Each point is reached from the start by the listed moves, each made once or not at all, plus a little noise. Is the number of moves made odd or even? Then give how often each move was made.
In the rows, zero is written as 128.

Moves:
(1): [144 175 119]
(2): [ 96 146 159]
Start: [164 113 159]
Points:
[157 111 160] => even (0, 0)
[126 129 191] => odd (0, 1)
[185 161 149] => odd (1, 0)

Moves:
(1): [119  86 148 100 129]
(2): [205 145 131 135 137]
(3): [104 137 157 115 153]
(4): [137 114 148 184 162]
Start: [127 139 140 148 120]
Points:
[116 102 151 124 123] => odd (1, 0, 0, 0)
[120  84 184 169 156] => even (1, 0, 0, 1)
[185 146 186 192 182] => odd (0, 1, 1, 1)

Moves:
(1): [138 150 117 110 132 144 158 125]
(2): [107 189 113 147 120 136 120 112]
(3): [121 146 187 129 108 102 133 137]
(4): [187 104 119 167 129 153 114 130]
(5): [114 131 120 158 154  95 155  65]
(6): [105 119 134  99  97 156 136 107]
(7): [132 119 103 158 107  95 150 121]
(8): [112 118 144 149 162 165 195 148]
Start: [133 141 146 131 115 115 121 135]
Points:
[ 88 193 136 120  78 153 122 101] => even (0, 1, 0, 0, 0, 1, 0, 0)
[158 208 185 197 127 173 198 150] => odd (1, 1, 1, 1, 0, 0, 0, 1)
[131 122 211 193 126 143 213  82] => odd (0, 0, 1, 1, 1, 1, 0, 1)

Moves:
(1): [144 131 125 143 121 113 150 153 117 147 151 117]
(2): [131 140 146 125 122 132 130 132 142 127 117 128]
(3): [118 100 138 120 122 147 118 134 144 123 130 139]
(4): [114 120 143 154 137 140 130 106 128 129 110 140]
(5): [141 108 150 106 132 129 118 132 130 151 127 117]
(6): [144 144 130 105 130 162 128 135 124 112 137 102]
(7): [111 140 141 126 117 151 137 107 151 140 146 106]
(8): [117 120 140 120 139 134 124 156 119 116 118 118]
(9): [142 107 117 130 129 119 134 130 137 122 116 114]
(10): [147 120 113 120 108 134 127 135 134 149 116 113]
(11): [130 141 138 145 162 150  96 144 145 114 127 117]
Start: [136 127 140 138 137 126 134 120 126 133 139 124]
Points:
[179 104 134 158 156 135 126 197 139 142 126  64] => odd (1, 0, 0, 0, 0, 0, 0, 1, 1, 1, 1)
[170 113 163 104 111 180 142 197 137 139 140  76] => even (1, 1, 1, 0, 0, 1, 0, 1, 0, 1, 0)
[160 129 155 150 153 214 119 107 179 131 122  48] => even (0, 0, 0, 1, 0, 1, 1, 0, 1, 1, 1)
[151  91 216 116 143 188 135 170 134 141 136  89] => odd (1, 1, 1, 1, 1, 1, 0, 1, 0, 0, 0)
[121 116 186 133 156 249  99 141 176 118 129  65] => odd (0, 0, 1, 1, 0, 1, 1, 1, 0, 1, 1)
[135  79 172 183 178 161 117 175 150 116 127 101] => even (1, 0, 1, 1, 0, 0, 0, 1, 1, 0, 1)
[146 114 175 131 161 206 125 182 167 113 169  39] => odd (1, 0, 1, 0, 0, 1, 1, 1, 1, 0, 1)

Moves:
(1): [107 144 119  96 126 157 108 136 112 122 119 125 131 128  74 115]
(2): [135 141 119  98 137 132 131 121 101 101 136 135 118 111 146 128]
(3): [149 124 169 117 153 120 142 135 119 110 117 121 108 129  97 119]
(4): [154 128 104 142 130 116 123 143 110 137 132 125 149 127 127  94]
(5): [138 127 114 146 153 134 138 127 111 127 123 140 127 147 123 136]
(6): [145 142 124 130 129 124 123 121 148 141 157 118 136 133 128 152]
(7): [124 116 120 127 151 122 151 141 132 131 130 135 111 133 132  98]
(8): [131 138 120 123 125 139 125 127 125 135  99 120 124 115 126 144]
(9): [146 139 121 119 131  95 143 116 148 121 112 155 150 153 137 120]
(10): [107 142 116 128 142 131 133 124 136 135 123 109 137 129 128 137]
(11): [127 125 118 120 110  93 118 155 141 136 124 112 123 110 115 149]
(12): [130 146 137 133 144 120 111 121 131 141 125 149 134 110 125 135]
(13): [142  92 130  99 151 157 154 155 104 110 125 114 161 115 139 129]
(14): [121 143 144 140 114 140 136 138 148 131 122 127 139 111 123 132]
Start: [138 122 122 136 146 114 118 160 130 123 142 140 126  99 111 135]
Points:
[150 156  88 120 146  46 123 162 189 144 147 121 162 111 105 182] => even (0, 0, 0, 0, 0, 1, 0, 0, 1, 1, 1, 0, 0, 0)
[193 191 126 121 225  63 160 165 153 114 145 162 155  84 104  99] => odd (0, 1, 1, 1, 0, 1, 1, 0, 1, 1, 0, 1, 0, 1)
[192 144  96 152 234 103 157 184 117 142 129 110 123 119  79 119] => odd (0, 0, 1, 1, 1, 1, 1, 1, 0, 1, 0, 0, 0, 0)
[150 145 132 140 131  91 141 156 172 117 120 163 161 106 112 128] => even (0, 0, 0, 0, 0, 0, 0, 0, 1, 0, 0, 0, 0, 1)
[133 136 156  97 208 122 120 180 114 116 122 157  97  87  27  90] => even (1, 0, 1, 0, 0, 0, 1, 0, 0, 0, 0, 1, 0, 0)
[175 204  94 155 162  82 118 155 179 166 115 147 198  81 107 152] => odd (0, 0, 0, 1, 0, 1, 0, 1, 1, 1, 0, 1, 0, 1)
[178 137 123  86 225 104 163 242  95 109  96 107 150   7  89 123] => even (0, 1, 1, 1, 0, 0, 1, 1, 0, 1, 1, 1, 1, 1)

Moves:
(1): [155 114 126 139 132 158 128  98 172 156 129 138 129 162 140 131 118 132
 128 127 119]
(2): [120 121 122 127 136 116 126 125 136 125 119 136 130 109 128 145 132 113
 142 130 127]
(3): [140 133 117 127 122 122 131 145 126 137 114 119 162 132 122 114 119 112
 122 117 130]
(4): [154 113 125 118 119 121 137 123 149 128 114 138 120 141 141 122 130 140
 118 155 112]
(5): [134 131 118 146 117 125 118 128 124 123 122 143 117 111 120 121 115 112
 131 103 164]
(6): [129 118 132 129 139 116 127 134 115 132 139 114 116 121 142 116 116 105
 126 125 136]
(7): [106 142  98 125 135 113 129 121  88 117 135 108 156  80 142  99 125 117
 137 134 156]
(8): [ 95 122 122 128 123 135 126 150  95 104 115 134 156 107 138 134 101 130
  99 130 135]
(9): [148 126 142 145 126 118 133 123 162 113 131 127 119 148 129 138 132 122
 133 140 126]
(10): [120 130 114 132 126 131 154 131 105 127 128 124 139 125 117 125 129 127
 157 145 146]
(11): [141 135 142 105 125 104 131 111 124 115 122 117 128  98 124 125 107 109
 160 134 137]
(12): [105 128 129  99 109 149 128 138 153 132  98 104 116 150 131 120 126 127
 101 135 132]
(13): [103 136 120 107 135 122 142 136 126 128 131 146 138 133 129 128 124 135
 111 123 132]
(14): [123  85 146 133 136  96 127 124 131 131 111 129 147 121 135 110 123 154
 130 114 129]
(15): [138 156 132 148 138 114 139 108 116 142 122 123 135 117 114 151 130 111
 129 131 150]
(16): [126  97 104 112 124 146 144 139 123 116 148 111 126 135 109 139 141 148
  89 139 131]
(17): [ 94 102 121 111 111 169 160 144 107 126 132 127 132 114 131 110 155 151
  66 120 109]
(18): [148 137 151 105 127 136 119 130 130 136 121 118 134 127 161 128 142 119
 160 119 153]
(19): [132 137 159 132 102 122 117 142 155 148 146 123 127 144 132 133 134 150
 119 145 114]
(20): [118 122 116 122 106 129 139 122 133 124 127 121 118 137 137 153 136 147
 117 111 107]
Start: [102 152 103 117 158  95 149 145 111 138 126  81 112 143 120 126 148 117
 154 130 122]
Points:
[127 130  84 116 131 142 181 144 112 164  63 107 175 112 161 129 137  84
  99 111 165] => odd (1, 1, 1, 1, 1, 0, 0, 1, 0, 0, 0, 0, 0, 0, 1, 0, 1, 1, 0, 0)
[ 87 133 112  16 115 128 163 179 168 153  88  50 176 162 154 141 109 112
 108 152 153] => even (1, 1, 1, 0, 0, 0, 0, 1, 0, 0, 1, 1, 1, 0, 0, 1, 0, 1, 1, 0)
[ 61  78  69 120 120  62 236 184  62 116 105  43 229  75 119 110 161 158
  59 191 151] => even (0, 1, 1, 1, 0, 0, 1, 1, 1, 1, 0, 0, 0, 1, 1, 1, 1, 0, 1, 0)
[136  74 113  45  95  74 155 119 168 158 103   7 110 133 198  85 125 141
 134 136 179] => even (1, 0, 0, 1, 1, 1, 1, 0, 0, 0, 1, 1, 0, 1, 0, 1, 0, 1, 1, 1)
[ 93  70  74 101 111  37 214 134 119 110 130  61 156 118 164 105  88 152
 118 165 172] => even (1, 0, 0, 1, 1, 1, 1, 1, 1, 1, 1, 0, 1, 1, 0, 1, 0, 0, 1, 1)
[ 72  78 124  96 113 133 199 173 149 202 101  33 155 191 142  61 144 149
  80 135 111] => even (1, 0, 1, 0, 0, 1, 0, 0, 0, 1, 0, 1, 0, 1, 0, 0, 1, 0, 1, 0)

Moves:
(1): [142 111 124 116 122 153 126 129 113 147 134 127 129 132 131 120 123 114
 142 125 120 127 134 114 137 113 139]
(2): [118 118 128 145 123 154 136 124 100 111 114 129 131 135 111 122 133 137
 136 145 115 141 122 132 114 145 129]
(3): [134 122 120 134 123 141 133 120 127 136  94 117 135 125 142 135 116 128
 140 115 111 120 134 121 116 126 131]
(4): [118 133 116 125 119 126 133 118 112 140 133 121 114 133 137 113 108 128
 120 117 122 120 129 116 129 130 132]
(5): [110 147 130 125 110 140 162 113 116 126 115 120 116 102 100 151 113 143
 142 119 111 138 110 130 116 129 118]
(6): [128 123 144 144 134 125 125 133 138 110 135 138 124 143 132 131 121 126
 101 138 123 116 134 137 115 124 125]
(7): [136 141 134 122 131 125 129 120 124 118 132 134 138 154 140 116 134 125
 122 142 113 121 115 138 140 109 128]
(8): [127 122 147 127 146 119 111 111 132 126 120 114 121 142 131 141 139 138
 132 119 118 132 138 139 144 129 119]
(9): [141 121 129 113 154 125 128 125 122 102 115 120 150 117 117 146 150 123
 156 126 146 127 121 117 122 130 128]
(10): [114 147 124 104 132 124 132 146 143 116 146 117 120 111 156 111 126 127
 148 134 131 117 128 142 137 118 117]
(11): [134 128 118 120 148 116 131 120 134 119 126 127 123 119 122 132 136 118
 145 127 140 142 125 136 129 132 137]
(12): [137 146 143 143 118 132 109 119 139 138 115 117 138 115 124 125 129 120
 125 127 134 136 123 125  99 137 129]
(13): [128 114 123 119 149 121 117 127 135 132 115 127 108 126 129 122 124 137
 158 136 143 135  98 123 145 119  93]
(14): [125 122 127 129 127 135 108 119 124 124 123 134 126 132 120 142 133 128
 140 128 127 126 135 122 126 122 137]
(15): [137 117 123 140 151 140 123 123 128 118 126 125 119 135 131 136 139 123
 126 126  99 130 136 117 137 122 122]
(16): [136 128 114 131 134 119 132 149 130 119 160 142 116  99  96 129 129 120
 117 126 146 128 145 141 151 117 118]
(17): [129 112 127 129 140 128 128 132 128 122 111 132 131 138 140 110 110 130
 116 115 114 128 121 119 128 142 142]
(18): [117 111 130 124 125 125 113 127 117 135 109 118 129 130 125 132 129 138
 132 127 129 127 118 109 135 113 143]
(19): [121 119 127 133 125 120 110 108 113 122 117 126 118 126 123 129 131 116
 136 133 119 135 119 132 132 138 120]
(20): [148 118 137 144 131 125 128 158 119 122 117 129 118 138 137 144 118 128
 127 127 134 129 123 125 113 119 116]
(21): [134 128 122 104 143 116 111 134 136 137 133 112 125 137 128 138 123 129
 134 133 121 121 145 122 138 124 130]
(22): [118 132 110 109 114 133 143 130 132 136 142 131 142 109 123 123 136 134
 131 113 131 134 139 122 120 123 132]
(23): [134 106 121 118 144 135 134 134 117 151 127 141 127 121 165  80 114 137
 145 143 110 107 135 122 126 139 135]
(24): [137 101 122 114 141 119 126 136 127 123 146 108 123 135 129 125 125 134
 151 109 118 119 114 113 139 128 149]
Start: [107 142 116 141 122 135 113 119 131 126 137 115 127 106 137 122 130  95
 135 128 130 133 113 120 149 113 137]
Points:
[129 148 121 152 111 185 126 165 110 109 123  79  99  63 111 148  78  86
 167 139  98 126 137 131 108  82 106] => even (1, 1, 1, 0, 1, 1, 0, 0, 0, 1, 0, 1, 0, 0, 0, 1, 0, 0, 0, 1, 1, 0, 0, 0)
[105  82 124 116 206 148 101  85 107  41  76  36 104 114 136 162 119 111
 218 103  17 119  98 106 149 136 131] => even (0, 1, 1, 0, 1, 1, 0, 1, 1, 1, 0, 0, 0, 0, 1, 0, 1, 0, 1, 0, 1, 0, 0, 1)
[124 142  98  85 209 144  78  83 120 115  99  66  89  62 160 112 112 111
 248 128  74 101 113 105 184  74  83] => even (0, 0, 1, 1, 1, 0, 1, 1, 1, 1, 0, 1, 1, 1, 1, 1, 0, 0, 0, 0, 1, 0, 1, 0)
[118 107 105 103 176 132  74 110 122  69  77  31 113  60 125 197 136  90
 249  91  84 134  97  68  99  80 152] => odd (0, 0, 1, 0, 1, 1, 0, 0, 1, 1, 1, 1, 0, 1, 1, 0, 0, 1, 1, 1, 1, 1, 0, 1)
[136 102 147 137 168 118  50 119 152 132  53  76 133 156 177 132 103 121
 144 112  93 128  92  91 136  75 117] => odd (0, 0, 1, 0, 0, 1, 1, 1, 0, 0, 0, 1, 1, 0, 0, 0, 1, 1, 0, 1, 1, 1, 0, 0)
[114  95 152 171 169 139  70  76  80  44  16 100 116 119  93 161 126  98
 209 151 115 171  12 102 102 110 119] => odd (0, 1, 0, 0, 1, 1, 1, 0, 1, 0, 1, 1, 1, 1, 0, 0, 1, 1, 1, 1, 0, 0, 0, 0)
